Rows are points. Each copy is the shape, with its points in the same order, turned, moved and blurred by noise. Say if it was mirrored as well.
In the rows, zero is written as 100.

Shape:
|  93 | 191 | 143 |
|  72 |  93 |  83 |
| 110 |  67 | 128 |
|  68 | 106 | 132 |
|  96 | 128 |  21 |
| 109 |  72 |  93 |
Copy 1:
| 190 | 162 |  52 |
|  72 | 126 |  75 |
|  97 | 130 | 133 |
| 108 | 164 |  91 |
|  81 |  66 |  29 |
|  89 | 105 | 108 |
Copy 1 is: only turned
Copy 2 (6 x 3):
|  55 | 174 |  95 |
| 127 |  89 | 140 |
|  78 |  56 | 131 |
|  83 | 116 | 149 |
| 179 | 108 |  89 |
| 113 |  65 | 126 |
Copy 2 is: mirrored
Copy 3:
|  32 | 140 | 154 |
| 104 | 103 |  62 |
| 121 |  60 | 105 |
| 114 | 129 | 111 |
|  45 | 100 |  19 |
| 102 |  67 |  71 |
Copy 3 is: mirrored

Shape:
| 119 |  59 |  86 | 102 |
|  86 | 101 |  91 | 149 |
|  44 |  52 | 137 |  64 |
| 102 |  89 |  92 |  88 |
| 169 | 104 | 107 |  88 |
| 132 | 117 | 124 |  76 |
|  68 |  69 | 135 |  63 |
|  97 | 119 |  73 | 108 |
Copy 1, 8 rows:
| 102 |  58 |  73 | 113 |
| 120 | 112 |  88 | 153 |
| 144 | 106 |  79 |  38 |
|  87 |  92 |  81 | 101 |
|  51 |  55 | 128 | 114 |
|  64 |  89 | 128 |  93 |
| 122 | 102 |  94 |  47 |
|  80 | 114 |  76 | 129 |
Copy 1 is: mirrored
Copy 2, 8 rows:
| 124 |  72 |  77 | 126 |
|  55 |  81 |  68 | 110 |
|  98 |  68 | 171 | 116 |
| 115 |  95 |  91 | 102 |
| 140 | 139 |  61 | 132 |
| 117 | 144 |  95 | 117 |
| 110 |  88 | 155 | 116 |
|  92 | 101 |  73 |  81 |
Copy 2 is: only turned
Copy 3:
| 123 |  68 |  88 |  81 |
|  76 | 116 |  70 |  87 |
|  59 |   5 | 122 |  86 |
| 114 |  81 | 113 |  94 |
| 148 | 115 | 136 |  58 |
| 108 |  96 | 153 |  81 |
|  72 |  30 | 132 |  84 |
|  99 | 102 | 107 | 122 |
Copy 3 is: mirrored

Shape (10 x 6):
| 133 | 100 | 106 | 114 |  82 |  55 |
| 105 |  93 | 127 | 132 |  91 |  70 |
| 149 | 116 | 109 | 124 | 124 |  56 |
| 141 |  84 |  59 | 111 | 125 |  80 |
|  80 | 109 | 146 |  83 | 118 | 108 |
| 102 |  70 | 126 | 122 |  93 | 159 |
|  86 | 109 |  81 |  64 | 101 |  64 |
|  81 |  90 |  91 | 118 | 138 |  77 |
|  37 | 121 |  76 | 121 |  59 |  96 |
| 121 |  87 |  83 |  97 | 152 | 134 |
Copy 1 (10 x 6):
| 100 |  83 |  57 |  88 |  78 |  58 |
| 102 | 105 |  83 | 106 |  97 |  49 |
|  59 |  88 |  63 | 107 |  59 |  50 |
|  60 |  46 |  68 | 116 |  84 |  93 |
|  83 | 136 | 131 |  85 |  91 |  86 |
| 127 | 102 | 141 | 143 |  88 | 104 |
|  71 |  95 |  73 |  54 | 111 | 107 |
|  54 |  93 |  93 | 110 | 126 |  77 |
| 119 | 137 |  57 | 104 | 150 | 120 |
|  51 |  73 | 124 | 129 |  78 | 118 |
Copy 1 is: mirrored
Copy 2, 10 rows:
|  65 |  96 | 103 |  57 |  99 |  62 |
|  71 |  77 |  92 |  53 | 112 |  97 |
|  72 | 123 | 126 |  42 | 101 |  86 |
| 105 | 137 | 113 |  87 | 129 |  69 |
|  86 |  64 | 105 | 101 |  81 | 142 |
| 151 |  48 |  76 |  81 |  99 | 114 |
|  55 | 112 |  89 | 127 |  93 |  90 |
|  75 | 110 |  98 |  91 | 133 | 123 |
|  71 |  95 |   5 |  94 | 100 | 118 |
| 139 | 119 | 122 | 106 | 110 | 118 |
Copy 2 is: mirrored
Copy 3:
|  68 | 123 |  50 |  95 |  75 | 130 |
|  65 | 117 |  74 | 108 |  93 |  98 |
|  84 | 143 |  39 | 107 | 113 | 136 |
| 127 | 111 |  48 | 130 | 109 | 147 |
|  80 | 114 | 123 |  68 | 113 | 111 |
| 112 | 121 | 144 | 135 |  79 |  86 |
|  96 |  70 |  69 |  68 |  97 | 151 |
|  98 |  85 |  72 | 110 | 137 | 105 |
| 119 |  49 |  72 |  66 |  83 |  64 |
| 145 | 124 | 106 | 127 | 143 | 133 |
Copy 3 is: mirrored

Shape:
|  75 |  93 | 119 |  90 |  85 |  84 |
|  73 | 105 |  71 | 113 |  98 | 109 |
|  70 |  97 |  80 | 117 |  94 |  80 |
|  71 |  68 | 123 |  67 | 115 |  89 |
|  92 |  70 |  90 | 102 |  86 |  85 |
|  84 |  71 |  88 | 116 | 113 |  84 |
|  81 |  99 |  82 |  98 |  83 |  92 |
|  99 | 107 |  73 | 115 | 118 |  81 |
| 135 | 179 | 100 | 115 |  89 |  81 |
| 107 | 125 |  73 |  49 |  99 |  84 |
|  82 |  73 |  93 | 116 |  98 | 172 |
Copy 1:
|  87 | 107 | 126 |  90 | 104 |  59 |
|  52 |  95 | 106 |  92 | 100 | 106 |
|  60 |  98 | 113 |  67 |  90 |  88 |
| 121 |  79 | 116 |  95 | 118 |  65 |
|  89 |  95 | 107 |  86 |  74 |  79 |
|  89 |  86 |  88 |  72 |  90 |  84 |
|  69 | 103 | 122 |  92 |  87 |  88 |
|  78 | 111 | 101 |  59 |  97 | 112 |
|  61 | 195 | 133 |  68 | 107 | 117 |
| 103 | 117 | 158 |  92 |  92 | 124 |
|  67 |  93 |  63 | 149 | 111 |  96 |
Copy 1 is: only turned
Copy 2:
| 101 | 127 |  97 |  85 |  89 |  87 |
|  95 |  88 |  86 |  88 | 102 | 131 |
|  99 |  91 |  84 |  69 |  87 | 110 |
|  96 | 144 |  86 | 112 |  59 |  95 |
| 110 | 100 | 115 |  86 |  70 | 105 |
|  90 |  89 |  93 |  89 |  60 | 106 |
| 113 | 103 |  96 |  84 |  94 | 113 |
| 106 |  66 |  77 |  97 |  86 | 103 |
| 124 |  56 |  84 | 109 | 159 |  56 |
| 157 | 103 |  75 | 124 | 105 | 102 |
|  56 | 108 | 130 | 121 | 104 | 156 |
Copy 2 is: mirrored
Copy 3 (11 x 6):
|  64 |  99 |  94 | 110 | 120 |  94 |
| 105 |  79 |  95 | 107 | 142 |  87 |
|  93 |  85 | 116 | 117 | 140 |  73 |
|  60 |  92 | 110 | 136 |  93 |  97 |
|  87 |  86 | 114 | 108 | 109 |  60 |
| 100 |  84 | 135 | 114 | 115 |  83 |
|  94 |  91 |  98 | 108 | 130 |  72 |
| 122 | 107 | 125 | 104 | 127 |  83 |
| 123 | 169 |  95 |  60 | 135 |  97 |
| 122 | 134 |  64 | 124 |  99 |  88 |
| 101 |  31 |  90 |  75 | 117 | 116 |
Copy 3 is: mirrored

Shape:
| 104 | 127 | 114 |  98 | 130 | 105 |  91 | 145 |
|  71 |  77 |  76 |  60 |  95 | 148 | 105 |  84 |
|  93 |  76 |  89 | 141 | 101 | 107 | 126 |  55 |
|  91 |  46 | 104 | 133 | 104 | 101 | 116 |  84 |
| 105 | 155 | 132 | 115 | 134 |  62 | 110 | 161 |
|  79 |  74 |  59 |  71 |  77 | 108 | 114 |  74 |
| 102 | 112 | 133 | 162 | 146 |  84 | 111 |  85 |
| 102 | 110 | 126 |  55 |  91 |  91 |  83 | 119 |
| 114 | 114 |  92 |  57 |  88 | 141 |  61 |  64 |
|  98 | 112 | 123 | 114 | 144 |  80 |  74 | 138 |
|  87 | 120 |  99 |  93 |  70 | 107 |  71 | 164 |
|  81 | 128 |  99 |  88 | 122 |  90 |  50 |  97 |
| 119 |  61 |  63 | 115 | 107 | 101 | 113 |  93 |
Copy 1:
|  97 | 140 | 127 |  69 | 117 | 119 | 104 | 130 |
| 101 |  94 | 115 |  79 |  99 |  69 | 155 |  56 |
| 100 |  83 |  80 | 138 |  94 | 108 |  95 |  68 |
|  75 |  68 |  70 | 112 |  98 | 103 | 100 |  88 |
|  86 | 167 | 128 |  82 | 130 | 117 |  55 | 153 |
| 116 |  90 |  95 | 106 |  93 |  45 | 132 |  70 |
|  88 | 116 |  85 | 119 | 126 | 157 |  60 | 101 |
| 101 | 141 | 105 |  41 |  90 |  76 |  96 | 101 |
| 147 | 128 | 102 |  57 |  70 |  99 | 139 |  57 |
|  93 | 136 |  90 |  65 | 134 | 129 |  90 | 137 |
|  81 | 161 | 108 |  73 |  81 |  82 | 135 | 143 |
| 126 | 156 |  77 |  67 | 127 | 108 | 119 |  98 |
| 118 |  65 |  91 | 115 |  92 |  91 | 113 | 112 |
Copy 1 is: only turned
Copy 2 (13 x 8):
|  99 | 133 |  97 | 146 | 112 |  67 |  77 | 138 |
| 101 | 105 |  78 |  75 |  87 |  86 |  77 |  53 |
| 133 |  82 | 105 | 112 |  92 | 102 | 161 |  94 |
| 111 |  89 | 112 | 139 |  90 | 102 | 145 |  68 |
|  82 | 124 |  97 | 169 | 104 |  64 |  91 | 195 |
|  95 |  94 | 111 |  73 |  70 | 115 |  83 |  78 |
| 126 |  87 | 119 | 154 | 109 |  49 | 161 | 137 |
|  61 | 120 |  99 | 110 | 131 |  93 |  81 | 124 |
|  98 | 135 | 110 |  49 | 139 |  78 |  85 |  90 |
|  88 | 140 | 116 | 158 | 108 |  55 | 104 | 130 |
|  74 | 175 |  65 | 123 | 100 | 106 |  73 | 127 |
|  80 | 143 | 123 |  91 |  98 |  55 | 103 | 127 |
| 134 |  99 | 132 | 126 |  97 | 120 | 108 |  81 |
Copy 2 is: only turned
Copy 3, 13 rows:
| 134 | 153 | 117 |  96 |  98 | 122 |  75 |  87 |
|  98 |  71 |  53 | 105 | 107 | 121 |  66 | 122 |
|  95 |  77 |  97 |  97 |  73 |  48 | 105 |  83 |
|  78 | 107 |  95 | 118 |  78 |  49 |  93 | 102 |
| 148 | 189 | 126 |  68 |  78 | 116 |  95 |  78 |
|  90 |  70 |  64 |  79 |  84 |  87 |  74 | 142 |
| 109 | 142 | 120 |  94 |  78 |  52 | 105 |  35 |
| 104 | 139 |  99 |  72 | 129 | 133 |  85 | 120 |
|  93 |  62 | 102 |  79 | 136 | 140 |  64 | 103 |
| 108 | 169 | 130 |  94 | 103 |  99 |  58 |  73 |
| 100 | 147 | 129 |  88 |  64 | 158 |  72 | 128 |
|  91 | 127 | 111 |  57 | 106 | 121 |  44 |  71 |
| 109 |  90 | 112 | 102 |  87 |  56 |  70 | 124 |
Copy 3 is: only turned
Copy 4 (13 x 8):
|  75 | 113 | 113 | 143 | 124 | 132 | 115 | 130 |
| 120 |  76 | 110 | 121 |  74 |  90 | 145 |  67 |
| 140 | 122 |  72 |  78 |  86 |  92 |  96 |  90 |
| 127 | 119 |  72 |  86 |  99 | 116 |  97 |  67 |
|  48 | 144 | 113 | 127 | 118 | 156 | 105 | 171 |
|  94 |  70 |  95 |  94 |  56 |  86 | 121 |  65 |
| 120 | 167 |  80 |  94 | 135 | 114 |  96 | 139 |
|  65 |  73 | 128 |  93 | 110 | 139 | 135 | 120 |
| 101 |  34 | 110 | 106 | 120 |  74 | 138 | 110 |
|  60 | 131 | 103 | 126 | 147 | 135 | 109 | 117 |
|  53 |  88 | 151 | 132 | 114 | 120 |  92 |  90 |
|  55 | 100 | 101 | 111 | 140 |  86 | 131 | 120 |
| 110 |  97 |  57 | 112 |  80 | 108 |  86 |  84 |
Copy 4 is: mirrored
